Each point is reached from the start by the listed moves, each made once or not at all, plus a little noise. Say if it took an odd or an even number of moves. Then give how often each move was made.

Moves:
(1): [5.5, -1.8, 0.9, -1.8]
(2): [2.3, 6.7, 1.4, 0.4]
(3): [-1.5, -0.9, 6.7, -0.9]
Start: [-0.6, 0.2, -0.1, -2.3]
Points:
[0.0, 5.4, 8.1, -3.1] => even (0, 1, 1)
[5.9, 4.1, 9.1, -4.1] => odd (1, 1, 1)
[3.5, -2.3, 7.7, -5.3] => even (1, 0, 1)

Moves:
(1): [8.2, 0.8, -1.2, 0.7, 0.4, 0.0, 2.2, -1.5, 0.0]
(2): [-3.7, 8.5, -2.0, 0.3, 1.2, -0.7, 0.3, -0.4, -0.3]
(3): [0.7, 3.0, 7.1, 0.4, -2.0, -1.6, 1.5, 0.1, 1.6]
(4): [-1.0, -0.3, -0.4, 5.4, -1.4, -0.9, 0.4, -0.3, -0.7]
(5): [0.2, -1.1, 0.9, 0.9, 6.9, -0.1, 3.3, -1.1, 0.5]
(6): [1.9, 2.1, 3.3, 0.7, -0.8, 7.8, -1.4, 1.2, -1.4]
(7): [-0.7, 1.0, -0.3, -0.6, -2.2, 1.6, 9.7, 0.7, -2.3]
(8): [1.3, -0.8, 0.0, 0.6, -0.3, -1.2, 0.1, 5.2, -0.1]
Start: [-0.6, 1.3, -1.5, -0.7, -1.5, 1.6, -2.0, -0.9, -1.6]
Points:
[0.3, 3.3, 6.4, 0.5, 3.6, -0.4, 2.7, -2.3, 0.6] => even (0, 0, 1, 0, 1, 0, 0, 0)
[10.7, 7.4, 8.0, 0.9, -6.1, 8.0, 10.6, 4.9, -3.6] => odd (1, 0, 1, 0, 0, 1, 1, 1)
[8.4, 3.8, 4.7, 6.5, -0.1, -0.9, 14.7, 2.1, -2.8] => even (1, 0, 1, 1, 1, 0, 1, 1)
[-3.6, 11.9, 0.3, 6.1, 2.3, 9.1, 10.2, -0.6, -5.8] => odd (0, 1, 0, 1, 1, 1, 1, 0)
[1.5, 7.4, 8.8, -0.4, -6.5, 9.3, 7.4, 0.7, -3.7] => odd (0, 0, 1, 0, 0, 1, 1, 0)
